Rows are points. The window is the flat piece filled in between its corners: a triangle in 3 columns, a solid with four corners in 4, and so on. A path goes straight from each point to the next, and from the last back to the first. After which points does the path pass through the window?

Window:
[[-14 -58 -10  -5]
 [-47   6  11 -23]
 [ 23   7 -16  17]
 [-19  49  53 -18]]
Path:
(1): [ -1   3  -7 -25]
(2): [-28  12  10  41]
(3): [-48  -5  11  25]
(4): [-15   8   2 -55]
(5): [ -8  32  20 -20]
(6): [-22  30  29   6]
(7): [-15  19  35  32]
(8): [ 15  14  22 -14]
(9): [  3 -28 -11 -30]
(10): [-25 -28   0  12]
(11): [-47  19  32  21]
(12): [-16  18  16 -33]
(13): [ 33   9 -24 -22]
(14): [ 2  0 -3 43]
(15): [-31 -72 -10  43]
(16): [ -5 -71 -36  -9]
Through the window after points: 1, 3, 9, 11, 13

Window:
[[-27   2  -3  13  38  13   3   6]
 [ 70 -40 -36  16   9  -3   5  20]
 [ 11  76  20 -12 -17 -49  -3  -4]
 [-18  32  47   0   5  25  12   2]
 [ 12 -25   9 -10  19 -30  16   8]
 [-15 -25  11  31   3  -5 -11   7]
 [-27 -17  -8  17  -9   8  31   8]
 [-15 -33 -41 -78   3 -11 -95  18]]
Path:
(1): [ 18  -4   2   5  -4 -11  -6 -42]
(2): [ 12   6  -3   5   5 -17  -3  49]
(3): [-15   2   1   8  15  -5  10  58]
(4): [-12 -17 -11  10  19  15   6 -57]
(5): [  9 -17  -8 -13  10  -7  -8 -21]
(6): [  6 -17   3 -21  11 -21 -17  70]
(7): [ 14  30   7  -4   0 -20   1  54]
(8): [ 12  18   0   0  -7 -26   3 -26]
(9): [-12 -15   2   6  11   4 -12 -15]
(10): [-17  -3  14  16   5 -15 -12  72]
(11): [ -4  18  12   6  -4 -14   8  23]
(12): [ -2  12   2  -3  -3 -14  -2 -33]
(13): [ -3   0   5 -11  -4 -13 -18 -15]
(14): [ -3   4   9 -10  -6 -11 -19  52]
(15): [-12  27  39   4   6   9  11  45]
(16): [-15  16  28  -7   5  26   3 -59]
Through the window after points: 1, 3, 5, 7, 9, 11, 15

Window, 11 rows:
[[ 53  36 -49 -10  -9   1  42 -33  39 -14  -3]
 [-23 -36  15 -20  26   9  26  26  48  46 -20]
 [  8 -24 -46 -14  53 -38 -56  30   7  14 -19]
 [  4  60  63  -2 -35  31  -9  52 -49 -45 -10]
 [-24 -10  23  41  31  16  30  -2 -18  23 -17]
 [ 37 -22 -78 -10 -40  17  28   6  -1  28 -21]
 [ 35  11  28 -24  18  11 -48 -10 -58 -14 -14]
 [-46 -71 -39 -19  46 -22  -2   0 -37 -10 -15]
 [ -9  54  14   8 -19  48 -17  -1  54   3  10]
 [-44  23  12  21 -52 -42  44 -48 -15  -7   9]
 [ 17 -34  24  32 -32  32  39  15  29  -1  -5]]
Path:
(1): [  2  19 -12  -6   3  14  -7   5  13   8  19]
(2): [-18  28 -10   6  -9   4  -5 -18  23  -4 -64]
(3): [ -7  -7  -6   4  12 -11 -17  -7  -7 -21 -49]
(4): [ 13 -14 -24 -15  15   9  -2  25 -24  31  61]
(5): [ 20 -11  15  -5  21   3 -11  26 -49  25  54]
(6): [ -9  -6  17  -3   7   9 -22   2 -26  -4 -32]
(7): [-18   8 -11   1 -11  -2  -5 -22  20  -8 -37]
(8): [ 1 18  3  7  0 -2  3 21  3 21 44]
Through the window after points: 7

Window:
[[-25 -16  21 -31 -59  49 -20 -34 -71  10 -62  -2  -6  13]
 [  0 -47  58  -6  -7  11 -17   3 -30 -53  31 -66  52 -17]
 [ 31  58  11  53  24 -17 -37 -13  24  18  -6   0 -17  15]
 [ -4  -7   2 -17 -61  22  26 -23 -66 -27  13  43   8   6]
 [ 24 -16 -19 -36  -7  28  34  16   3  18 -15  16 -46   2]
 [ 65   1 -61  33 -20 -17 -61 -22  -8  33 -18  31  -7  11]
 [  9   2  17  13  -8 -47 -24  15  -7  80   2  31 -28  13]
 [ 10  32 -24 -40 -29 -48  -4  33 -17  11 -27  14   1   1]
 [ -7  -9 -36   8  10  -9  19  28 -62  16 -42  32 -27   1]
 [-17  -9  -6   0 -36  30 -24  56  -9   8 -34  45 -20  20]
 [-48 -42  37 -71  24  52 -43 -24 -55 -87  65 -48  41  -1]
 [ 26  37   1  25  32  21 -41  10   1  37  57 -47  58  -3]
 [-68 -37 -28  -3 -53  41 -23 -51 -27 -34   7 -34  12  -4]
 [ 23  10  -8  13  37 -15 -17 -12  33  32 -10  33  48  -8]]
Path:
(1): [ -5 -20   2   3  -5  19   3 -16 -21 -10  12 -21  32  55]
(2): [  0   5  21  -3  -5  31 -48 -15 -30  -3  20  21  -1 -74]
(3): [  6   9  -3   0   8   1 -40   1 -28  12   1  27 -18 -68]
(4): [  5  -5  -1  -7  -8  -9 -14   3  -4  14  -3   4  19  39]
(5): [-10 -16  -8 -10 -16   4  -1 -17 -26  -6  -8   1  12  45]
(6): [ -9   0   0  -5 -21  10 -32  -1 -18  -1 -10  14 -17 -36]
(7): [-23  19  -1   0 -15  29 -42 -14 -25  -3  -1  -3   1 -84]
(8): [ -9 -14 -11   3 -20  15 -12   6 -17   2   0  -1  10  37]
(9): [ -4 -14  -1 -16  -8   2  -4  -4 -23 -13  11 -15  41  65]
(10): [  3  11   5  -4  -2  19 -31  10 -24   6   9  11  -6 -63]
(11): [ -9   3  12  -5 -27  19 -26   8 -33   2 -12  17  -3 -77]
(12): [ -5  -9  -6 -15 -19   2  -9   3 -27  -1 -15  -8   8  35]
(13): [-14  -3 -26 -12 -10  -7   6   5 -22   8   3  12  20  75]
(14): [  9  12  -1 -12 -16  20 -43 -15 -19   7  -8  12 -23 -79]
(15): [  8  23   1  17   2   7 -33   9 -20   5  17   8  -8 -65]
(16): [ 10 -17  -7  -4  -1  -5  -4   5  -4   9  13 -16  25  52]
Through the window after points: 3, 7, 9, 11

Window, 14 rows:
[[-16  58  -1  46 -29 -21 -20 -32  15 -25 -30 -44 -35   7]
 [ -3 -28  63 -38 -23  36  71 -23   9  31 -17  14   0 -26]
 [ 68 -11   9  32   9  -2 -48  33 -34   6  13 -45 -24  -9]
 [-23 -50 -15  57 -15  17  20 -46  28   7 -23 -33 -12  -9]
 [ 31  -5  -5  -3  -5 -43  20  -7 -17 -63   6  45  15  -2]
 [ 30  32   5   9 -36 -69  46  12  88  56 -10  13  43 -21]
 [ 26  50 -31  -8  31  11  -4   0  -4  42  50  18 -32 -22]
 [-40  10  -7   8 -28   7  57 -54  10  35  59 -55   7 -43]
 [ 22 -18  46 -18  23  11  49 -55 -37  59 -25 -44   6 -21]
 [-37 -46 -26 -37 -30   1  -2 -32 -37 -43 -47 -59 -31   1]
 [ 45   6  49   0  42 -36  67  61  39  44 -16   5  15   0]
 [ -9  22  11 -65  64  51 -25  -1  83  11  18  -8  11 -28]
 [-20 -19  51 -14  27 -17  -2 -30  29  18  15  27 -33  -6]
 [-44  13  33  30  22 -48 -14  39   4  14 -18  69  48  -6]]
Path:
(1): [ -4   2   9  -4  -7   0   7 -22  18   0  -5 -20   0  14]
(2): [ -6  21   3  17 -21  -8  -3 -22   8  -3  -3 -26  -9  20]
(3): [-16  21   8  18   6 -29   3 -19  11 -15 -37 -21 -36 -60]
(4): [ -6  -3   2  13  14 -13  26 -14  21  14  -6 -15  -9 -63]
(5): [ -3   6  13   3 -16  -4  27 -13  32  26  13 -12  19  22]
(6): [ -5 -13   2  13 -23 -23  21 -15  -2  17  -2 -15   5  31]
(7): [  5  -8  21  27   3 -14  15 -19   9   2 -31  -2 -37 -90]
(8): [ -8   6  13   8  31 -29  16  14  14 -11  -8  12 -17 -94]
(9): [ 5  5  4  7 -9 -4  9  6 34 24 10  2  5 30]
(10): [  7 -17  17 -18   4   1  28  -8   2  22  22  -1  17  15]
(11): [ 14 -12  11  -9  10  -4  32  -8   4  17   7   4   3 -45]
(12): [  6   9   6   5   7 -24   4  -7  14 -14 -14   3 -24 -48]
(13): [  6   1  18   2  -3 -11   7 -18   4  -1  12   0   8  30]
(14): [ -7  -3  15  -5  -4  10  12 -24  21  32   7 -15   6  21]
(15): [ -8   0  25   9  12  -5  35  -7  24  30 -22 -11 -25 -78]
(16): [-12   2  -1  10  14  -6  12   3   4 -10 -37 -11 -36 -79]
Through the window after points: 2, 4, 12, 16

Window (14 x 14):
[[  3  13  10  -8  -3 -24  -1 -14   7  25  29 -26   1   0]
 [ -2  -1  42   3  15  18 -41 -95   2  -3 -64 -34 -26   0]
 [ -1 -41  12 -22  15  -4   1  -4  26  22 -22 -32 -13  -7]
 [ 12 -32  65  34  14  33 -40  15  24 -78  31  10 -52   6]
 [  5 -12 -44  12   1 -31   0 -32 -27 -27 -10 -11   7  30]
 [-17  -9  16 -20 -11  46  -5  18 -23  17  11 -26 -56  14]
 [ 10 -19 -24   6  41  18  34  -9 -11   9  -4  95  58   3]
 [  4  10  -7  -3  42   7   1  16  -8   2  -5 -20   8  -8]
 [-30 -15   2 -16  -1  14  28  -9  -9  -6  12 -27   5 -21]
 [-37  27 -34 -50 -15 -38  33  25   1 -56  -7  13 -16  20]
 [ 16 -15  10 -51  -9  15  -5 -18   8  -3 -11 -44  21   5]
 [-46  -6 -17 -15   8 -16 -37   6  -8 -35  42 -10 -14  25]
 [  2  -7 -34  71   5  40 -28 -33  35 -26 -39  12  14  42]
 [ 10 -19 -10 -49 -56 -52  -4  23  13 -25 -76  -6  67 -47]]
Path:
(1): [-12   6  51  14 -11 -22  15   8  -5 -22 -35 -15  35  40]
(2): [-18 -22  33  23   2  -9  -2  -2  -7 -22  -4  -7   9  25]
(3): [  7  -7 -12   0  13  11 -20  -7  10 -28   5  -6 -19   3]
(4): [  2 -15 -32 -18  -6   5 -29 -19  14 -27   4   1   1 -14]
(5): [-15 -14  33  17  -6 -17  26   2  -8  -5 -35 -10  20  36]
(6): [ -4 -14  11   0   5  -3  -2 -20  -1  -9 -23 -20  15  24]
(7): [  8 -12 -43 -15   0 -16 -14 -25   1 -11  -7  -2 -27 -25]
(8): [ 17   5 -51 -24  15   2  -6 -24   9   8  -1  13 -15 -44]
(9): [-27 -13  35   7  10  14  18  23 -18 -22 -14   7  24  54]
(10): [-17  -4  17 -20  -4 -11  19   4  -6  19 -23 -16  45  36]
(11): [ -3  -3 -27 -18   4   4  -1 -18  -4   5  -7 -11  -2 -15]
(12): [  5  -1 -16 -27  -2  11 -27 -23   6  -9  -4  -2 -21 -28]
(13): [-24 -15  40  -6  15 -19  18 -15  -9 -16 -28 -36   5  37]
(14): [-12  -9  24   5  14   3  -4 -18  -7   3 -21  -7  14  30]
(15): [  5  -1  -7  -9   9   6  -6 -36   6  -4 -10   7  -5 -14]
(16): [  8 -30  -8 -12  -7  11 -28   3  20 -39  -3   3 -14 -31]
Through the window after points: 2, 6, 8, 14, 16

Window (14 x 14):
[[ 18 -13  42 -30 -16 -35  -1  11  27   5  -9   1  14 -11]
 [ -8  -8  -8 -22 -16 -14  20   9  16   7 -26   9  28 -26]
 [  8 -28  32 -17  -8  52 -11  40   5   0 -11 -15  14 -14]
 [  0  -6 -26 -16 -18 -15  39  -7  28 -49   2   5 -16 -13]
 [  0  -9   5   4   3   1   4  25   5  26  52  10   1  13]
 [  3 -45  18 -12 -23   0 -29  -4  -3  10  95  -9   4  -3]
 [-21   0   9 -21   0   6 -12  16  17  10 -25  21 -11 -16]
 [-12  54 -11 -19  -4   5  -4 -16   7   5   5 -29   0  -5]
 [  1  -1   6 -18   6   5 -16  27  28  -8  16  19  39  -3]
 [ 34   5   0 -32  -4  29  -7 -34   8   3 -31 -20  -5 -18]
 [ -9   8 -18 -29  22 -12  -2  -5 -24  -7 -11 -12  -7 -13]
 [ -4 -20  25  48 -26 -19   9   3 -13 -10 -24  27   1 -11]
 [-21 -19  17  -4  18  56  15 -12 -10 -11  30  -5   4  -4]
 [-11 -15   3  17   3 -28  -2   0  22   5 -29  -8  -1 -12]]
Path:
(1): [  5   0   7   0  15  -9   1   9  12   3  -4   4   8 -47]
(2): [  9  -8  19 -13   0 -12  -1   9  19   6   3   1   3 -36]
(3): [ -2 -11  19 -23 -16 -17  -2   7  14  -1  -8   3  11  18]
(4): [  2 -28   9 -15 -18   7  -4  -2  13   0 -14   0  13  14]
(5): [ 12 -19  16  -4   5   5   5   4   5  -2   0   3  -2 -38]
(6): [  2 -16  13  -3   1   1   0  14   9   1  13   2   1 -28]
(7): [ -3 -23   9 -13  -8   2  -1   2   3  -1   3   3   7   6]
(8): [-11 -12   3 -19 -15  -5   2  -1  -4  -6 -12  -2   2  17]
Through the window after points: 2, 8

Window, 14 rows:
[[-14   8  33  46  21 -42   1 -25   9  36  38  48  18  -4]
 [-12  11  10   4   9  30  -4   1 -15 -37 -23 -18 -33  25]
 [ 20  21   0  -2   4 -52 -15   5 -26   9  43   6  60 -19]
 [ -3 -19  14  27  42  -4 -24  49 -44 -48 -39   1 -55  -9]
 [ 33  28   2  12 -28 -65 -10   5  -7 -23  11 -29 -51  29]
 [ 34  22  16  38   1 -23 -14  42  19  15  10 -29  -1  31]
 [-43 -24  -8  -3  -5 -23   1  41 -32   0 -69  38  20  -5]
 [ 14   9   6   0  20   5 -44  13 -41  -5 -87  20 -31 -11]
 [ 11  34  -2  -9  27 -57  36   3  40  54  64  39  34 -42]
 [ 65 -30  15   4 -20 -15 -42   0  32 -52   8 -18 -45  15]
 [ 26  -7 -42  29  14 -23 -52  -1  16 -25   9 -41 -53  38]
 [ -8  25  -1  35   4  17 -13  32 -20  43  62  78 -19 -10]
 [ -1 -43  -2  25  -1  14  12   5 -53  10 -60   0 -21 -37]
 [-23   7  33 -28   2 -53 -26  17  -2  63  45   9  24 -37]]
Path:
(1): [ -2  23   0  22   3 -22 -19  13   4  -1   9   2  -6 -23]
(2): [ 50 -27   5 -23  16 -18   2  27 -40   7  -5  11 -21  42]
(3): [ -2 -19   0  -2  27 -18  -1  12 -38   6  -8  23  -9  13]
(4): [-14  48  10  22 -33 -21 -27   7  34   7  15  20  -4 -59]
(5): [-26  31   4  35  -3 -28 -21  16  12  -8   9  14  -3 -55]
(6): [ 22  -9   5  -4  29 -30  14   3 -49  60  13  18   2  48]
(7): [ 15 -33  -6 -37  16 -11 -34  34 -51  37 -16  39 -37  54]
(8): [ -4   7  10  38  -4 -13 -12  14  -6 -14 -16  -4   1 -20]
(9): [ -2  10   3  22 -24 -22 -30   8  -5 -14 -13  -2 -19 -32]
(10): [ 28 -29   6  11  24  -9  20   5 -35  11 -14   1 -24  25]
(11): [ 16 -28  -5 -26  35 -23  20  27 -46  10 -30 -16 -23  59]
(12): [-11   0  -1  35   4 -16 -38  23  -5 -25 -16  15 -18 -27]
Through the window after points: 9, 11

Window:
[[ -7 -36 -25 -58 -31 -29   8 -29 -37  44  52   2 -12 -18]
 [ 27  31   9  35  -6 -78  54  22 -17 -34 -14  -7 -13 -28]
 [-10 -27  -5 -52 -22   4  57 -35  17  17   5  36   4  11]
 [  6  14  17 -56 -46 -23   1   8 -56 -45  17 -33  -6   6]
 [ 14  18  40  15  65   3  23   7 -12 -45   5 -25 -19 -57]
 [-18 -14  15  -8  -7 -29 -17   8  44 -38  -6  21 -15 -10]
 [ 24 -43  57  -4  -7  41  27  20 -10  77 -31  28 -14  -7]
 [ 40  10  46   4  44 -21  33  12 -13  60 -28 -60 -29   9]
 [-38 -45 -17 -46 -10 -41  52  22  -3  22   3  37   8  35]
 [ 31  -5 -19  34   8 -10 -10 -46 -70  18   0 -16   0 -19]
 [ -7 -26  21  -4 -58  25  30  -9 -47  17  26   0 -43  24]
 [-25  -7  26 -26 -35  34  -4   4   2 -12  39 -36  24 -16]
 [ 53 -19  -2  -7 -20  17   9  45   0 -14  -8 -59 -19  11]
 [-28  -1  18  11 -31   9  16  42  19 -36 -64 -12 -38 -33]]
Path:
(1): [  7 -71  59 -14 -18 -22  46 -24 -14  -2 -22 -16 -29  18]
(2): [  4 -58  34  15  -5 -16  43   1  -3 -24  -4 -21 -29  -8]
(3): [ 10  24   7 -17  -8   3  18  17  -5   7 -18  -3  -6  -5]
(4): [  4  14  -4 -24  -7   3   9   4 -10  13  21   0  -2 -10]
(5): [-17 -79  34 -13 -32 -11  32 -34 -26  -4   1 -35  -2 -11]
(6): [  5 -23  18  -9 -16 -17  15  -6 -34  -8  -3 -24 -11 -11]
(7): [ 17  36  -2 -29 -15   9  11  10 -19  -9  20   2  -4   3]
(8): [ 16  49  -8   2  10  12   2  32 -15  36  14 -21 -18 -10]
Through the window after points: 4, 6, 8

Window, 14 rows:
[[ 27   8  69 -38  44  -5 -46  15 -22 -61  32 -55  16   8]
 [ -9  13  -5  22  28  39 -49  -7 -11 -31 -42 -44   1  -8]
 [  4 -40  55  23 -47   1 -64  14  13  39 -36 -25 -19  23]
 [ -5 -31  24 -33   5 -46 -34  47 -49 -18  15 -25 -40   3]
 [-24 -34 -61  -8  70  -3 -80  30  23 -51  14  -4  17  20]
 [ 15 -13 -18  17  -7 -43  35  31  16  69 -12 -18 -23 -18]
 [-55  55  23   5  28 -13 -11 -23 -51  30  35  51 -28 -19]
 [-61  18 -40  10   0 -11  -9  16 -28  -9  43  10  12  13]
 [ 33 -59  23  46   5   3  48 -16 -27  26  -9  12  -6  39]
 [  8  -3  20 -30 -16   0  21 -40  -2   4 -13  41 -15   9]
 [-80 -49  38  17  22   3  -9 -17  13 -65  -6  -3 -14  23]
 [-20  20   2   8   1  66 -52  32  21 -17 -28  67  -6 -43]
 [-44 -53 -38 -49  14   7 -56   2  -7  19  72  -4  -9 -11]
 [ 50 -34  25 -11  -5 -47  -5 -18   6 -44  44  10 -55 -28]]
Path:
(1): [-12  -3   6   5  16 -13 -23   7 -17   6 -14   7  14 -26]
(2): [-22 -47  16  13 -17 -39 -15   6 -13  11  -4  23  32 -15]
(3): [ -8 -18 -10   6  12   7 -16  11  -4  -1   0  -4 -45  13]
(4): [-12   2  -7   0  22  10 -16   6  16 -17   2  -6 -55  18]
(5): [ -6 -24  14  -3  11   2 -50   0 -37 -20 -12 -18  43 -21]
(6): [ -1 -15  25  20   5 -47 -17  14 -12   4  -9  33  24 -58]
(7): [-10  -2 -10 -16  -7  65 -38   5  20 -22  18  -8 -68  46]
(8): [-10  12   2   4  17  34 -20  29   9   5  11   4 -68  32]
(9): [-29  -8   7   8  13 -15 -29   5 -18  -1  10  10  12 -29]
(10): [-37 -29   9 -12  -4 -35 -19 -41 -28 -32  11  21  52 -39]
(11): [-13 -15  23   2  22  19 -31  13  -1 -26   8  -7 -34  24]
(12): [  6 -15   5   1   7  24   4  -2  16   7  14 -16 -44  36]
(13): [ -9 -27   7  -1   2 -18 -24  -3 -16 -19 -14   8  16 -15]
(14): [-30 -27  18   0   2 -15 -25 -19 -21 -29   6  19  34 -34]
(15): [  6  18  14 -10  23  26 -22  11 -10  -9  19  -9 -67  56]
(16): [ -7  -1  16  -4  10  11 -23   5   0  -8  12  -9 -26   7]
Through the window after points: 4, 6, 16

Window:
[[-25  21  17   3   6  -4  24   3 -45  31 -15   5  -1  -8]
 [-15 -36  -7 -22 -23  20  17 -25 -17  -6 -31  12  11  14]
 [-21  -2 -12   1   8  12   5 -26  -7  -6  28   0  -1   4]
 [ 25  16 -12   5   5   9  -7  36 -10  13   0 -42 -35  17]
 [-10 -17  -1 -25 -18 -28   4 -15  28 -16 -27   7 -17  -1]
 [  2 -28  23 -21  39 -17  12  -2  -7  28  -5   9  19  12]
 [ -7 -11  37 -17  17  -2   8  -4  13 -10 -30 -16  17   1]
 [  7   0   3  44 -74  14  11  -5 -13  17 -15  20   4  16]
 [  3  55   8   5 -44   8 -60 -36 -14  29 -44  35 -17 -25]
 [ 16 -29  -6  51   4 -21 -10  -2 -29 -38  -7  12 -31  -1]
 [-12  -2 -11 -10  -1  -7   3  16   8 -18 -21  19  28  15]
 [ -2 -30 -53  95  12 -11   1 -26 -30  18  12 -10  14 -13]
 [-23   0  12 -24 -30 -45 -45 -20  -7 -13  -7 -18   8   2]
 [ 77   8 -14  29   0   2  18 -10 -24  16 -12  -7   2 -30]]
Path:
(1): [  4 -11   8  22 -51   8  -3   7  -5  12  -2  11   9 -16]
(2): [ -8 -11   5  -6 -16   1 -13   9  -5   7  -1  -6  11 -27]
(3): [  3   7  -4   2  -4 -10   2 -13  -8   6 -17  -7  -1  20]
(4): [ 12  17   1   9 -14 -14  -9 -15  -2   4 -22  -3  -1  20]
(5): [ -7 -14   2   7 -21  -3 -11   4 -11   1   0  14  -5 -40]
(6): [ -2  -5   5   0 -20  -1  -3   2  -9  12 -15  10  -1 -22]
(7): [  3  29  -5   8 -11 -17  -5 -47  -3  -4 -30   6 -16  32]
(8): [  4  10  -5  27 -33   1  11 -18 -15   7 -25  13  -2  30]
Through the window after points: 6, 8

Window:
[[ 51  37 -40  51  29   1  55   3 -15  31 -13   0  22   0]
 [ 40   7 -39 -25  42  -6 -41  25 -38  36  13  14 -93  -8]
 [ -3  29  29  13 -26 -14  -1 -27   3 -19 -20 -46 -30  46]
 [ 22  21  21  39 -69 -38  50  10 -17  15 -17 -41   9  -2]
 [ 20  15 -47   6  20  23 -16  21  12  70  -2   7  17  -8]
 [ 20 -10  56 -13 -22 -15  30 -21   7 -27 -10  -5 -11  12]
 [-19  50  25 -32   8  -5 -12 -21  13 -21  36 -31 -25 -27]
 [ 32  34 -36  29 -42  25  48   4  19  -5 -42  -2   8 -18]
 [ 41  19 -52   3  34  58  -5  -9 -46  61 -16 -13   6 -38]
 [ 67  24 -45  -2  24  14  34  19  14  46 -40 -42  11 -20]
 [ 10   3  12   3  39 -17 -54  46 -37 -14 -15  -9 -50 -11]
 [ -3  -8 -29 -37   2 -66 -36   7 -46 -23 -25  -6 -38  11]
 [-45  -6  32  -7 -27 -10  41   5  -1 -43  15 -52 -30  24]
 [  6 -21   6  -2  -1 -15 -34 -26  14 -43  37 -42 -42 -11]]
Path:
(1): [  8  32 -21   8  37 -14  36 -22   8  10 -45   4 -49 -43]
(2): [ 18   5  -4  16   0 -11  21 -27   9  17 -53   7 -35 -25]
(3): [ 27  13  -3 -16   9   3  -2  16  -9   6  18 -25  -9   6]
(4): [ 67   3  11  -5 -20  11  -1  -5  -2 -17  13 -10   1  24]
(5): [-12  34 -44  15  19 -20   5   8 -14  33 -51 -14 -29 -34]
(6): [-16  -7  27  35  25 -24  21 -14   5  28 -26  -9 -34 -32]
(7): [ 19  22 -13 -21 -19  -9 -20  -4 -11 -30   5 -38 -21  25]
(8): [ 24   9 -15  -2 -26  -1  -2   4 -14   5  13 -30  12  18]
Through the window after points: 2, 6
